Each row is a point. Any point is a mix of the corners, with weights that add up to 1. It lies inside the corners' shape when no weight is negative. Say inside or outside, and name the corners with a negative weight.

Corners:
(1): [-49 -53  -8]
(2): [  8 -12  -7]
(3): [26 43 60]
(4): [-51  34 -24]
Points:
[ -4 -33  10] => outside (4)
[15 55 34] => outside (1)
[-42 -43  -6] => inside
[-4 21 14] => inside
[-31 -47   2] => outside (4)
[12 28 11] => outside (1)
[-23 -30  -6] => inside

Corners:
(1): [-32 -12  60 -44  39  15  45   2  27 -47  -5]
(2): [-26   9   4 -46 -40  25 -39  35 -18  -4 -56]
(3): [ 43   7 -28  18 -27 -20  25  45 -19 -51  24]
(4): [ 23  39 -13   7  -9 -25  38  23   8  16   8]
(5): [-36 -47 -14   8  -6 -27   6  -1  -1   6 -37]
(6): [ 29   5 -30  24  46  26  26  45  -7  17  17]
(7): [ 31 -17  54  -3  52  20  -6 -18 -24  18 -28]
(8): [  7 -20 -31 -33  32 -41 -31 -43 -28  24  42]
(9): [  8  16  12 -53   9 -23 -50 -19  23 -35 -36]
(10): [ -8 -10  41 -52 -29  51  -9 -11  60 -10 -43]
(11): [-34  40  -1   3 -43  30  -6  -8  43 -22 -11]
(12): [ 31  46 -39  10   5  28  53 -23   5   6  -9]
Points:
[  5  -6   3 -15  14  -7  15   7  -2  -6  -7] => outside (11)
[ 23   8 -15   0  21 -13  28  24 -22  -9   6] => outside (10, 11)
[-13  18 -38   2 -18 -12  21  25   0 -42  16] => outside (4, 7, 10)
[  1   8   6 -10  -3  15  11  20   4 -10 -22] => outside (8)
[ 11   0  -7  -1  11  -5  15   4   7 -10   3] => outside (2)
[ -2  11   5 -26  -6   0  -6 -13  13 -12 -17] => outside (6)
[ 18   7 -18  -7   2 -10   9   2  -8  -8  10] => inside
[ 27  33 -12 -13  16  -1  -1   4  -4 -14   7] => outside (5, 10)

Corners:
(1): [ 47   4 -11 -16 -54  24   9 -47   7  12 -39  -8  10  30  44  22 -10   6
   3 -21]
(2): [ 20 -42 -30  25 -43  12  19 -26 -30  12  28 -16 -20 -15  14 -24 -48   6
  16  -9]
(3): [ 36  28 -21 -37  30 -20  10   1  -9  15  22  13  18 -29 -23 -37 -10  -1
 -29  -8]
(4): [ 37 -12  -5 -48  22   1 -24 -27  39  14 -41 -47 -40   7  17  11 -15  34
 -20   8]
(5): [-18  38  -9 -48 -18  -5  10 -20  24  -6 -40  29   8  22  60 -27  17  -6
  25  -2]
(6): [  1  29 -52 -32 -24  20   1 -39 -48  32   2 -33 -32   5 -22 -25 -49  46
 -34 -19]
(7): [-12   9  17  31  -6 -15 -18  -4  -4 -14 -14  -3  34 -46  -9 -33   8  -2
   8  16]
(8): [ 34   3 -23  12  39   5 -21 -13  10   4  33 -36 -16  -4  -5  28   4  21
  17 -38]
(9): [ 40 -23  17  16 -25 -34 -14  -8   6 -33  -7   4  -4 -27 -17  -9  25   4
 -39 -15]
(10): [-11  25 -13  22 -28 -28  38   4  -8  30  18  22 -25  12  10   7 -26  25
  10  22]
(11): [ 36 -27 -28   8 -36  38 -38 -38   4  -6 -18   8 -31 -24  30   2  -9  14
  -7   4]
(12): [-36 -18 -30  31  21  14  47   3  39 -23 -18  26   0 -28  39  12  19 -18
   4  -7]
(13): [-29  22 -14 -35   1  39  18  34  25 -24 -49  17 -43 -22  25  21 -18 -18
 -25 -30]
(14): [ 39  29  -7 -48   2  36   6 -27  32 -42 -30  -8 -10  13   7  39  17   1
   9 -15]
(15): [ 24   5   6 -18 -23  -4  -6 -25 -44  -9   0  24  -2  34 -35  -7  14 -31
 -43 -37]
(16): [ 16  21  23 -38 -16  35   5  33   7 -28  20  21  35  -8  39   0 -28  48
 -32  20]
(17): [ 16  39  -9  34 -12 -39   0   0 -15 -13 -27 -25  14  29  41 -15  29 -28
  -1  28]
(18): [ 30   4 -43  14   7  30  24  15  28   5   7  23  21  10   6 -36 -21  11
  18 -19]
(19): [-12  32 -51   5 -26   6  -3  17  31  -4  15   4  -1  31   1  19  -3 -34
 -25  -9]
(20): [ 10 -11  -2  21 -38  -7  38  37 -14  26  27  -5  16  22  24  37  25  22
  38  22]
(21): [ -4   6   0 -46 -17 -12 -10   2 -36 -30 -45   4  31   2  36  10 -25  20
  19   1]
Points:
[ 17  -4 -13   4 -18  -5   2 -10  -4   5  -6  -4   7   0  10 -13 -10  11
 -10   8] => outside (5, 8, 13, 14)
[ 18   7 -12  -9 -13   5   1  -7   3  -8 -12  -2   1   2  16   1   0   2
  -5  -6] => outside (10)
[  3  13 -11 -10 -13   5   7  -5   6  -5 -14   5  -4  -2  18  -2  -5   3
   0  -4] => inside
[ 14  11 -19  -1   1   3  -1  -4   6  -2   5  -7  -7   3   6   9  -2   3
  -3 -14] => inside
[ 48  10 -15 -19 -28  -5  -6 -27   0  18  15 -18 -22  25   2   2  -8  19
 -21  -2] => outside (7, 12, 13, 18, 21)
[ -8  25 -12   5  -9  16   2  15  38 -36 -22  22  17  -5  40  16   7 -11
  12  -2] => outside (2, 3, 4, 6, 15, 20)
[ 25  -7 -22  28 -25  15  -8 -27   1   4  10 -19 -13   1   1   3  -4  14
  -5  -1] => outside (3, 5, 13, 21)

Corners:
(1): [  1 -19   0   8  -2   4 -37 -30  12  -2  37  13   1 -31 -21  -8  -2   6
  21   3]
(2): [-14  24  -5 -10   2   8 -21 -21  -5  34 -19 -46 -13  52  -5  24  19  16
  37 -26]
(3): [ -5 -19   3 -25 -17 -18 -24 -33 -20  34 -24 -27   6 -21  16   6   0 -16
 -28  -4]
(4): [ 40  -5 -16  -3  36 -31 -29 -10 -23  -1  34  14 -20  32   7  15 -28 -16
   3  30]
(5): [ 21 -36   9 -15   0 -10  30   9  41 -29 -31 -12  21 -54  17  25  22  -1
   0 -27]
(6): [ 44 -32 -18  -1 -17  18  28   4  23  -2 -26  26   7 -47  37 -46 -43 -53
  19  54]
(7): [ 46  12  -9 -13  22  26 -12 -13 -19  11 -13 -44 -21 -42 -25  -8  36   7
  13 -15]
(8): [ 25  31   9   7 -11   6  -7  12 -18  22  34  34   7  26 -23  38  37 -23
  14  21]
(9): [ -7 -27 -19 -14  -6 -17  33  13   0   8  17 -13  15 -38 -22   9  -3   6
 -30  28]
(10): [ 19   5 -30  31 -24  -3  23 -24  -6  -3 -23 -30  12   9  29  -6 -23 -16
  -3  34]
(11): [-15  -2  20  -9 -17 -26 -20 -30  60  38 -19 -29 -15   7 -35 -25  25  -4
  -9 -20]
(12): [ 10 -27  30  -3  -8 -12  16 -31 -31   3  25 -38   7   3   6  -8   4 -24
  -3 -34]
(13): [ 14 -18 -13 -19  30  19 -14  18  23  24 -25  27  35  -5   1 -17 -29  33
 -53  24]
(14): [ 19  12 -11 -33  11 -32  -1 -56  25 -22 -26  17  -2 -10 -16 -28   1   4
 -18 -20]
(15): [ -4   4 -25 -50  16  11 -49   1  34   9  15 -12  13  -7 -24 -38  -2  13
 -47  34]
(16): [ 37 -17  21 -35  31  19  -2 -31  26  13 -30 -26  16 -34  -7  20  11  -7
 -26  21]
(17): [-29 -22 -12  22  -2 -32 -22 -30  13  39  45  -7   6  24  21   2 -34 -44
  -1 -33]
(18): [ -4 -11   4  21  33  19  -5  14 -11  21 -28  -6 -12   0  19   3 -17 -22
 -23  39]
(19): [-12   1  19 -18  -2 -15 -16  13  27   6  16 -18  23 -24  -9  11 -37  22
  30 -24]
(20): [-13  42  -5   7  40 -15   9  19 -22  42  10  -7  13  26  20   5  18  58
 -17  46]
(21): [  4  30   8  -6  -4  32 -13   6   6  41  -3  11 -30  28  15  17  -2   9
 -27  11]
Points:
[ 10 -10   0  -4   2  -3   4 -15  10  13 -16 -13  -1 -13  10  -4 -12  -5
  -2   3] => outside (8, 15)
[  0   2  -7 -12   9  -4 -13  -7   9  19   5  -9   5   0   0  -5  -2   4
 -16  11] => inside
[ 13  32   5 -23 -26   6   7   4   9  15 -32 -10  12   1   0 -15  21  10
   8 -13] => outside (1, 4, 9, 16, 17, 18)
[ 18  -8  -1  -4   0   1  -2 -18  12   0   4 -15  -4 -15  -8   0   1 -16
   8  -5] => outside (3, 13, 20)

Corners:
(1): [  5  14  -4   5  -4   8   6 -14 -11   1   3  -3   3   0  -9  19  -5  10
 -16  15]
(2): [ -7   3 -11  20  -4   5   8   4 -21   4  -2  -2   2   2   0   8   4  12
   7  15]
(3): [ -2   0  -8 -12  11   4   4  12  13   1 -11   1   9 -19  12  -8 -17  -8
   8  -7]
(4): [  4  -3   2 -11  15   4   7   0  11   5   0  -5 -10   0  15  -8   0  18
   0   3]
(5): [  4   4  -2  -9 -10   8   6  11   9   4  -3  -4   4   5 -18  -1   2  15
   2  -2]
(6): [  3  -9  -7 -10  -9   0   8  -1  -7   4   0 -10   6  -8  -2   7   9   5
  -5   1]
(7): [-6 -6 13 27  5  1  4 -2  8  7  3 -1  1  2 19 -2  1  9  2 -4]
(8): [  4  16  -1  -7   2   1  13   3  -8 -17  -2  -3   0   5  -3   1   3   9
 -27   6]
(9): [ 6 -4 -7  2 13  1  4  6 13  0 21  0  7 -8  6  2  2  3  1 14]
(10): [ -6  -2  -5 -11   2   1   1  10  11   5   6  60 -12 -19   4  15   4   2
   4  -1]
(11): [ 10  -7   9  16   9  10 -19   1  -8 -13  -5   7 -18   4  13  -3   5  10
  -6  -4]
(12): [  1   1  -4  -2  10 -14   1   2   1   8 -10  28   5  -5  -3   1   8  11
  -4  -3]
(13): [  4  -3  -6   5  -3  -5  -4   6   7   7 -12  21 -25   5  13  -3  -1 -10
   0   2]
(14): [  9  -1  -8   8  -3   0   7   0 -19 -13  -3  -2   4   8  11   1 -33   5
   3   4]
(15): [ -6  -5  -4 -12  -5   6   5  -6  -2  -5  -1  -1   5   4 -19 -12   3   6
   6   4]
(16): [ 13   5  45  -7  14   5   5   8   2   3  -3  27 -13  -1   7  22   5  -1
   3  17]
(17): [ -2 -10  -3  19  -3 -11  -4   5   7  -3  -7   9 -22 -16  11  -5  -8   8
   3   7]
(18): [  1  12  -5  -8  -3  -3  -8  -5   3 -19  -6  -5  -1   7  12   5   0   9
   2   7]
(19): [  6  20  -5 -10  -7   4   4   1  -3  -3   7   3   9 -10  10 -11 -14   3
   3  10]
(20): [-14   6 -10  -9  -9  -2 -27   5 -24 -11   4   1   1   9 -27   0   0  20
 -33  17]
(21): [ -1  -9  -8  11  -4   4   7   3  14   3 -13  31   4 -11  18  -8   2   9
   0  14]
Points:
[ 2  1  3 -2  8  0 -2  0 -7 -5  1  7 -4  2  4  9  2  3 -6  5] => outside (5, 17, 19, 21)
[  3 -10  11  30  10  -7 -10   0   1 -11  -8   8 -24  25   9  -5   9  22
  -6   9] => outside (1, 3, 6, 10, 19)
[ 3  5 -1  7 -1 -3 -5  5 -6 -3 -1  6 -7  0  5  8 -6  2 -5  3] => outside (4, 15, 21)
[ 4  1 -1 -2  3 -1  0  3  5 -1 -3 10 -3 -6  7  0 -4  5 -5  3] => outside (2, 15)
[ 15  -9  10  19   1   0  11  -2  16  -1  -3   8 -25  -6  28  16   0   3
  -1   4] => outside (2, 3, 12, 15, 19, 20)
[ -1   2 -13  -1  -6  -1  -4   2  -6  -5   0   1  -5   0  -6  -2  -2  10
  -7   6] => outside (3, 7, 16, 21)
[ 2  3 -5  2  1 -2 -4  3  1 -1  0  3 -5 -3  5  1 -5  8 -8  0] => outside (2, 15, 16, 21)

Corners:
(1): [-31 -18   9   4 -22  -9 -11   0  -8 -16 -25 -18 -32  -7  14  -8 -26 -21
 -15 -58]
(2): [-12 -38  -1   5  16   8 -11  -2  15  26   6 -17 -39  28 -16 -12  -9 -25
  17 -39]
(3): [ -4 -10   4  -2  -7   6   6  16 -24   3  -3 -32  14 -25  18  -6  -7  10
 -30  13]
(4): [  5  26 -29 -16  38 -12 -29  42  29   0  32   9  21 -17 -43  -1  22  18
  27   9]
(5): [ 21 -20  20   0 -31  24  25   1  -3   3 -26 -10   3 -23   6   7   0  -3
 -16  -4]
(6): [ 17  13  -3  -7  24  12  28 -18  29 -19  11   6   8  27 -21   1  12  10
  28 -10]
(7): [ 15   6   5  -3 -16  -2  15  -4  -2 -12 -19   8  14  13  13 -21  -3  -6
  15   3]
(8): [-15 -18  -8  27 -20 -22   9   3  20 -33 -25  -9 -15   8   8  -7 -35 -36
  -4 -36]
(9): [ -8  23 -50  -8  19 -32 -40  -9  11  23  18   5  23 -24  -1  10  37  20
   7  28]
(10): [-19 -17 -14  17 -27   2   5  -4 -19 -21  15 -11 -24 -10  -3 -28 -23 -12
 -28 -17]
(11): [ 17  -8 -17  -7  19  13  11  -8 -22   3  17 -11  17  -8 -35   5  19  -1
   9   5]
(12): [ 14 -33   4  13  11  11   9 -19 -25   1 -15   2 -25 -20  31   3 -24 -11
 -22 -23]
(13): [ -8 -12 -24   6  16 -10 -29  -4   7   6  54  -6  20 -14 -10   5  14  23
  27   0]
(14): [ -4  -2  17  -9 -13  30   5   1   7 -23 -17   4  12   7 -15   1  -5  -4
   3  29]
(15): [-11  -1 -49   8   8  -2 -12   9  16  16  16  -3   2  28  14  18   4  27
  44 -31]
(16): [ 10   5 -40 -18  25 -35 -16   0  -4  32  22   1  25 -20 -24   9 -12  20
  -9   0]
(17): [ -9 -11 -34 -34  18 -22 -29   1  19 -10  27   8  11 -13 -12   5  29   0
   9  13]
(18): [ 18  13  15  -5 -16 -17  52  20 -18  -7  11  -7   5 -18 -17  18  -8 -12
   6  19]
(19): [ 47  17   6  -3  -6  14   9   2  -5  15  -8 -10  10  18   3  18  -4  -6
  -3   3]
(20): [-39 -35 -10  15   7   6   5   5  32  12  23  17   5  20  18  18   3 -20
  32 -60]
(21): [ -4 -17  -2   3 -18  24  11 -14 -10  -5   3 -19 -11 -16  24 -11 -25 -23
  -1 -18]
Points:
[ 12  -2 -11  -8   8  -2   1   4   1   4  13  -3  -1  -5 -15  -1  -1   0
  10  -9] => outside (3, 8, 9, 14, 20)
[ -4 -12 -14   1   3  -4   0  -1  -1   1   8  -7  -1  -9   0  -1  -3  -3
   3 -16] => outside (14, 19)
[ -6  -9 -11   5  -1  -3  -4   2   4   4   9  -5   1  -2   3   1  -7   1
   6 -15] => outside (11, 17)
[ -2  -7  -2   4  -2   5   9   6   1  -2   6  -8  -2  -4  -3   5  -3  -7
   6 -12] => outside (7, 16, 17)
